Rows are points. A path goes straight from each point to the next, and from the last back to the first. The post is the endless flat space through its rows: a point in 2 columns, a line in 3, a plane in 4, and so on, so that a path can go around it. Count how often the path circles the post. Going back the other way cancels.
In the rows, zero is written as 128.

Post (2 x 3):
[[150  96 145]
 [150 152 106]]
Path:
[[128  95 103]
 [164  58 124]
 [176  96 173]
 [175 113 174]
 [164 162  91]
 [147 139 101]
 [139 111 139]
 [159 133 164]
 [165 138 121]
 [143  88 182]
 [127 119 172]
 [173 123 145]
 [183 173  59]
 [165 142 125]
 [135 101 191]
 [157 140 165]
 [172 131 122]
 [150  82 133]
 [117 105 126]
 [139 130 132]]
Times around: 1

Post (8 x 9):
[[102 127 154 161 112 183 119 127  95]
 [103 125 171 136 156 111 177 139  72]
 [132 144  98  92 155 147 184 141 104]
 [161  74 107  61 130 111 145 146 130]
 [124 123  82  85  71 141 127  88  98]
 [128 132 118 111  89 137 130 104 138]
 [124 119 108 137 125 133  95 125 151]
 [ 90  99 130 135 129 137 105 136 175]]
Path:
[[113 143  60 103 118 164 111 142  70]
 [149 125  97  93 150 124 115 139  72]
 [183  86 164  84 120 119 166 169 117]
 [134 127  82 120 118 176 136 134 110]
 [156  95  71  19  64  85 177  71 136]
 [ 94  87  82 111 112  96 100  80 118]
 [176  81 140 154 111 184 108 152 155]
 [113 135 100 134 124 124 144 144 107]
 [176 110 134 132 153 152 105 171 149]
 [159 140 149 152 154  97  91 114  65]
 [ 76 134 178 136 167  75 127 101 118]
 [ 89 106 151 140 140 119 103 157 111]
 [172 128  60  65  98 139 189 148  69]
 [163 110  79  91  98  97 139 123 179]
 [ 87 134 104 139 123 156 139 141  66]
 [137 131 145 103 105 109 130 127 140]
 [172 118 121  98 127 112  93 115 175]
 [167 153 173 117 186 123 182 127 133]
 [166 124 124 131 188 114  80 166 119]]
Times around: 0

Post:
[[172  94 156 105  95 165  82 118 121 155 120 132 115 159 150 109 148 133]
 [186 106 121 124 118 159 141  76 146 131 157 131 100 113 120 137 121 124]
 [122 119 133  88 127 136 120 168 105 192 154 103 126 125 130  98 150  98]
 [106  93 144  85 134 103  70  91 125 112 121 121 118 127 134 139 108 153]
 [152  65 114 139 140 134 156 131 128 134 161 116 113 146 130 195 142  90]
 [100  57 141 159 120 104 135  91 143 171 138 195 118 148 150 128 110 147]
 [151 108 171 125 121  87 136 101 121 129 136 131 127 122 111  93 124 164]
 [163 134 116 146 148 104 179 131 144 201 127 129 131 165 139 210  64  81]
 [117 142 133 182 103 144 150 145 171 116 137 103 104  96 124 165 115  87]
 [ 70 121 132 161 125 148 119 125 113 112 147 100 105 166 118 129 127 140]
 [109 120 105 164 118 112 122 180 144  86 137  88  96  96 150 140  69 125]
 [152 103 109 132  97 127  99 127 121 154 142  95 127 104 114 102 115 128]
 [166 109  79 111  61  81  92 127 101 193 129 154  71 136 137 114 137 111]
 [ 91 116  81 131 108  85 172 196 177 139  93 123 160 104 184 172 147 158]
 [121 100  98 165 142  98 128 162 192 170 119 133  78 125 135 115 112  64]
 [117  93 125 156 120 116 134 128 177 126 177 154 119 151 130 157 145 134]
 [177 140 148 138 144 164  64 102 126 167 105 185 100  87 168 121 144 142]]
Path, 33 rows:
[[120 171 134 139 113 132 113 147 112 149 140 136  98 113 131 111 135 196]
 [119 159 141 116  52 150 101 178 100 121 104  71 100 100 114 114 149 180]
 [ 97  80 116 124 111 166 175 131 117 135 156  79 137 161  76 190 143  89]
 [104  75  86 105 129  60 167 144  75 109 123  96 110 113  98  88  88 119]
 [136  80 119 145 116 104 146 151  96 117 207 115 100 125 159 124  76  75]
 [172 186 119 117  58  42 136 115 166 192 159 129  70 122 129  80 153  89]
 [ 62 112 135 143 126 173 107 128 124 138 125  72  92  83 155  88 121 155]
 [148  80  66 168 133  73  91 188  76 139 180  81 100 117 166 133 120 134]
 [153  93 150 100 129 119 113 165 113 151 125  95 131 133 164 184 141 126]
 [ 55 104  57 135 157 113  84 128 211  83 134  80 125 148 110 163 116 162]
 [123  81 170 214 158 137 163  90 163 118 108 124  50 140 116  98 103  99]
 [157 141 162 108 122  98  88  97 138 117 190  92 117 124 122 117  90 120]
 [131 146 183 149 178 133 122 153 113 179 185  77 143 182 150 132 118  94]
 [177  90 177 124  76 168 131  99 124 182 146 103 110 117 110 131 176 125]
 [106  64 120 153 124 131 124 169  89 120 100 121 121 114 144 143 160 178]
 [107  69  63 122 124 169 167 135 124 133 152 129 133 142 118 144 138 158]
 [168 116 166 139 100 126 130 144 158 189 166 180 127 108 138 126  93  55]
 [ 67  77 104 187 124 182 159 161 172 136 192  81 125 134 143 169 130  43]
 [152  69 209 135 135 171  93  80 154 146 170 165 106 130 171  84 115 106]
 [138  72  95 154  95 144 158 146 101 146 107 133  98 135 203 140 136  97]
 [102 100  91 157 135 123 122 145 131 175 143 131  94 143 173 132  81 120]
 [134 115 149 129 123 210 112  86 112 198  99 105 101 128 130 109 137 119]
 [111 134 121 188 133 113  86 152 230 159 117 177  79 109 134 131  92 126]
 [122 121 146 152 135 188 102 112  81 167 149 161  79 134 113  52 102 131]
 [125 110  79 177  84 168 143 167 179 145 141 104 114 168 107 109 120 162]
 [151 103 156 149 147 130 160 188 123 176  95  85 122 128 139 108 131  97]
 [127 134 156 147 149 173 135 154 110 118 141  99 101 101  84 121 101 127]
 [127 122 117 111 106  88 137 154 168 152 118 128 124 125 115 115 153 115]
 [156  95 129 162 137 126 139 170 127 208  93 136 153 127 185 154 116  46]
 [181 104 143  54 118  97 108  83  72 143 141 107 112 149 135 148 183 116]
 [130  94  99 163  97  94 149 154 173 121 139 108 104  64 171 135 109 152]
 [158  97  74 133 132 125 104 162 158 171  98 125 131 134 130 189 171 164]
 [109 108 153  80 120 165 187 146 135 124  95  87 143 123 151 153 103 135]]
Times around: 3

Post, 17 rows:
[[131 122 155  92 150 136  87 107 174 109 145  79 113 109 149 134 103 106]
 [122 158 130 118 118 148 125 118 160  62 140 156 121 156  98 125 158 125]
 [151 181 168 102 111 152 161  95 167 105 127 103 104  90 111 177 143 113]
 [139  74 104 143  86 106 144 134 145 151 108 105 133 143 113 126 133 125]
 [132 115 146 176 162  97  77 105 143 145  98 121 155 110 145 137 157 113]
 [141 119 117 188 124 125  96 148 129 131  86 125 128 160 137 141 141  57]
 [127 110 105 109 113 168 165 161 148 187  90 133 114 142 118 138 145 159]
 [153 114  71 110  92 123 126 179 169 191 100 117 125 133  94 174 144 122]
 [110 153 158 106 109 135 141  87 199 117 119 166 112 123 102 128  97 111]
 [130  88  92 112 106 167 145 126 134 203 127 123 108 123 129 186 138 117]
 [123 126  86 130 138 129 162 125 173 196 138 110 124 162 167 126 128 125]
 [101 136 118 144 159 105 129 118 159 119 121 102  78  70 113 137 138  84]
 [126 152 146  73 146 133 151 110 140  87 141 129 131 109 103 134  94 108]
 [148 133 128 212 138  94  72 140 131 117 139 111 124 126 126 110 110 114]
 [ 95 135 118 107  69 132 130 170 116 155 131 117 146 125 121 132 163 119]
 [116  78 129  99 110 119 166 163 136 188 110 108  97 142 127 215 135 137]
 [116 131  81 133 115  85 119 133 104 139 107 133 103 168 152  90 128 139]]
Path:
[[123 138 144 105 133 153 151 117 134 134 158 154 114 136 160 156 156 122]
 [112 153 130  79 154 102 149 130 130 133 147 115 159 150 188 132 141 163]
 [ 81 149 115 142 125 105 146 189 130 166 122 128 110 138 119 178 124 124]
 [111 123  66 108 181  78  49 129 164 126 122 112  51 113 103 137  93 123]
 [149 116 107 121 152  97 148 126 231 124 113 123  88 147  86 102 118 158]
 [169 150 153 164 122 151 163  90 157 125 125  63 146  56 140  81 149 102]
 [136 182 137 144 167 169 109  81 129 169  80 137 143 136 230  89 158 137]
 [108 144 158  93 110 110 172 126 179 118  86  35  98 120 163 157 170 134]
 [ 74  96 173 148  74 117 168 128 180 169  56 143 111 164  74 221 155  88]
 [118  59 153 142 185 111 191 112 156 116 106  66 107 104 112 181 151  63]
 [164 174 133  99  87 151 177  75 139 104 143 116  62 174 126 161 158  97]
 [130 131 130  66  96 101 122 163 104 118 125 106  94 157 115 129 138 115]
 [161  76  99 201 133 131 147 116 154 188  90 138  79 127 132 157 130 124]
 [136 136 127 114  94 127 118 137 170 120 103 124 146  66 106 188 157 136]
 [108 105 112 120  96 129  89 133 217 148 151 113 198 153 119  99 137 152]
 [101 126 123 112 121 108 121 158  76 155 167  70  74 163 152 153  98  89]
 [ 89 112  67 119 185  90 139 119 177 237 148 156 133 119 141 136 151 113]
 [157 139  75 138 165 105 139 131 201 164 135  71  79 100 180 108 102  94]
 [166 114 116 101 186 138  39 168 111  69 103 100 138 161 153 157  80 101]
 [138 160 114 141 114 158 140 208 124  97 129  68 104 117  67 188 183 100]
 [ 90  96 137 134 140  85 146 128 142 180  88 193  97 137  93 131  81 133]
 [137 175 147 148 142 142 168 166 128 127 147 113  90 155 174 152 175  99]
 [154 111 116 121 163 179 108 136 176  58 100 206 137 132  68 127 120 131]
 [100 143 127 144 147 121 103  94  78 142 123 157 106 142 168 153 115 146]
 [ 69 118 135 129 170 165 131  83 136 147 121 126 132 163 161 106 139  93]
 [ 92 126 120 170 126  90 125 130 241 187 119 133  87 157 112  93 156 102]
 [ 66 109  99 113 116  93 133 145 175 160 129 120  90 101 159  55 146 107]]
Times around: 5

Post:
[[149 124 114 172 122  85 146  79 131 157 167 159 105 122 116  98 162 156]
 [143 105 159 180 151  78 137 158 105 126 145 115 165 104 115 129  89  78]
 [124 136 158  80 119 106 128 107 122 143 146 196 135 132 166 106 124  93]
 [180 130 150 146 144 126 107 158 117  82 141 185 129 128 143 102 133 136]
 [117 142  82 140 127 138 141  68 168 103 165 141  62 128 106  80 112 107]
 [124 131 135 174 150 106 183 151 201 141 114 147 143  87 158 174 130 162]
 [129 132 135 158 113 104 129 147 142 142 155 123 115 103 111 122 155 155]
 [139 118 116  79 146 139 143 119 117 180 113 132 112  90 156  87 118 117]
 [170 122 144 156 116  94 139 154 131 133 137 135 165 142 157 124 134 158]
 [121  65 142 112 113 175 148 137 164  84 104 171  91 132 180 117 166 119]
 [ 94 127  78 156 113 103 141 138  87  69 109 111 154 127  89 147  89 139]
 [149 119 146 132 154 140 108 101 129 142 180 121 154  98 121 112 141 144]
 [ 92 134 146 158 129 114 136 159 103 136 105 132 115 124 170 139 132 148]
 [123 126  90 150 128  89  94 122  99 124  67 141 153 179  93 152 100 180]
 [125 146 132 116 143 135 145 131 109 184 146 116 128 116  98 138 174 161]
 [137 154 138 142 124 108 150  95 151 179 121 114 135 102  89 131 182 157]
 [166 137  91 154 186  56 131  94 163  99 155  96  86 121 109  92 123  95]]
Path, 26 rows:
[[102 136 125 146 132 101 176 165 121 150  64 123 142 121 121 112  71 112]
 [ 89 121 120 177 149 135 125 119 120 175 126 125  69 148 134 111 198 178]
 [136 164  89 160 154 127 110  88 137 197 151  91 139 100  23 143 133 126]
 [101 137 120 238 192 102  90  36 100 165 137 143 143 159  96 137 131 155]
 [163 128  88 157 111 117 130 112 160 132 134 118 108  93  75 129 157 175]
 [143  94 169  86 148 128 156 155 143  61 152 159 112 126 171 132 119  69]
 [136 135 150 107 178 128 182 130 128 100 156 179 173  89 125 155 192 171]
 [132 102  77 133 126 185 174 134 142  79 134 102 139 131 166  91 171 186]
 [140 104 133 171 102  79 159 178 106 153 153  40 139  73 125 117 169 110]
 [154 129 108 200 185  66  95 145 127 131 131  80 133 110  90 167  96 135]
 [ 86 190  84 120 100 123 142 114 108 162 119 120 143 139 124 134 115 140]
 [125  89 129 119 147 188 120 161 142 116 235  69  85  46 156  61 160 137]
 [167 108 120 126 134 135 178 145 158 109 191 164 161  81 139 111  83  45]
 [112 129 141 133 122 175 115 139 119 126 123 161  98  81 162 132 114 133]
 [118 105 167 239 133 102 140 122 153 193 180 107 101  49 134 126 113 150]
 [116 182 121  55  97 152 109  74 116 104 197 127 111 145  96  86 142 164]
 [168 147 116 120 124 127 160 131 126 163 110 152 126 153 124 138 132 153]
 [212 112 119 130 107  78 157 161 139 117 112 121 170 131  83 115 149 156]
 [124 108 163 108 151 111 140 161 116 152 148 118 107 118 176  67 124 101]
 [119 151  98 119 155 129 120 129 125 133 136 160 125 122  92 110 126 155]
 [ 77 133 195 107 140 132 175 141 203 155 149 116 103 133 194 152 225 130]
 [108  99  88 249 191 151 141 130 160 132 124 169 114  73 120 162  70 132]
 [140 108 106 172 121  90 115 108 177 125 132  69 104  53 121 151 169 155]
 [131 170 166 121 109 107 134 123  85 159 147 182 128  84 107 101 111 125]
 [122 125 145 129 152  90 130 111  77 175 103 151 134 150 143 145  90 106]
 [144 169  92  73 146 161 175 153  87 156 159  60 121 114  89 107 119 152]]
Times around: 3

Post:
[[113 156 149 111 127  77 127 153 101 162 153 147 129 154 134 145 114 105]
 [136 125 152 148 138  93 130 121 133 176 131 146 144 114 108 154  79 158]
 [171  85 137 139 133 150 113 154 124 114 109 142 124  95 166 168 121 151]
 [ 96 158 117 138 116 111 114 102 122 153 168 137  80 129 127 133 138 137]
 [192  82 101 112 134 138 112 114 107 132  74 123 108 126 124 136 116 132]
 [ 74 157 133 114 114  82 106 138  98 145 153 132 141 101 100 126  99 129]
 [140 110  99 103 148 138 152  84 116 107 122 131 144 127 166  90 131 125]
 [152  83 108 133 142 134 107 104 123 120 134  97 140 135 132 138 172 145]
 [125 161 172 112 114  95 131  96  98 120 118 144 123 132 132 151 120 137]
 [ 88 160 190 107 132  94 131 124  78 143 169 145 110 146 106  96 121 140]
 [170  59 127 173 103 165 116 120 140 134  96 100 137 101 166 155 129 113]
 [194 105  97 124 103 181 112 104 131 119 102 141 159  84 117 114 154 117]
 [ 90 196 134 121 160  95 156 139 139 141 157  88 101 149  85  92 132 119]
 [146 130 150 144 103  76 124 143 120 129 109 159 120 122 128 117 147 142]
 [ 61 174 124 146 135 106 114 134 114 128 135 134 123 163  78 120 110 122]
 [178 116 126 166 133 138  85 125  90 132 111 144 148  89 142 137 107 137]
 [ 98 186 100 119 104  96 151 133  71 137 154 101 116 158  87 111 118 155]]
Path:
[[121 103 135 136 167  85 129 143 172 153 166 123 120 119 158 167  73 139]
 [147 118 113 107 130  92 151 103 147 165 128 126 127  81 149  77  86 136]
 [172 181 179  95  97 127 160 123  92  94  50 140  60 180 154 116 187 113]
 [116 159 112 133  78  80 124 100  74 161 142 170 151  84 107  66 142 148]
 [140 131 123  97  77 138 120 122  84 162 131 132 145  73 108 105 121 132]
 [137 149 141 174  84 111  82 138 134 129 177 148 169  90 176 124 182 151]
 [195  78 115  53  88 134 157  85 120 113  81 123 112 119 106 129 133 166]
 [151 112 125 157 154 117 150 127 138 153 159  97  83 139 160 152 131 115]
 [102 178 214 189 124  83  71 182  56 121 174 162  83 120  92 144 176 125]
 [127 133 177 138 171 119 169 107 187 124 155 130 151 123 156 142 157  63]
 [144 133 125  98 181  83 177 114 159 136 162 128  98 151 167 149  94 142]
 [133 141  74 133 157 104 105 122 140 190 145 125 142 135  83 165  65 148]
 [ 92 132 123 126 119 115 116 149 111 139 135 133 155 111 122 130  95 146]
 [116  61 145 123 133 151 129 139 138 138 136  74 135 157 146 154 167 125]
 [163 179 189  92 153  61 138  88  95 126 174 204 137 148 164 121 155 193]
 [114 146 144 116 185  68 139  92 124 153 165 127 130 172 145 134  74 140]
 [140 106 112 134 130 132 172 137 197 130 119  92 122 112 134  97 149  69]
 [ 93 151 129 152 131 122 110 153  76  82 102  87 105 152  82 154 166 116]
 [145 118 133 146 135 118 144 129 161 130  99  88  94 162  84  74 249 147]
 [ 96 161 108 126 118 108 155 110 118 139 158  97 124 116 186 140 114 125]
 [136 125 114 135 105 134 103 171  92 140 150 102 144 150  87 125 139 150]
 [162 142 101 113 135 125 131 139  92 128 126  74 165 119  62  81 119 134]
 [135  94 120 128  24 106  83  54  52 125 105 168  94 121 124 153 153 133]
 [125 117 163  86 134 137 121 167  69  79 127 150 121 121 127  99 142  90]
 [156 153 125  88 159  98 143 107  68  86  99 137 119 173 121 112 109 148]
 [123 138 196 136 149 138  91 160 114  92 134 147 152 115 119  64 126 105]
 [147 127 166 134 138 167  65  91  56 107 127 169 135  97 164 127 101 143]
 [124 168 151 113 127 114 110 115  99 150 101  93 126 100 110 154 111 117]
 [ 84 157 141 119 154  53  96 146  61 131 136 168 112 133 122 170 110 130]
 [169 119 174 160 105  79 145 124 113 136 125 177  68 131 170 145 130 135]]
Times around: 0
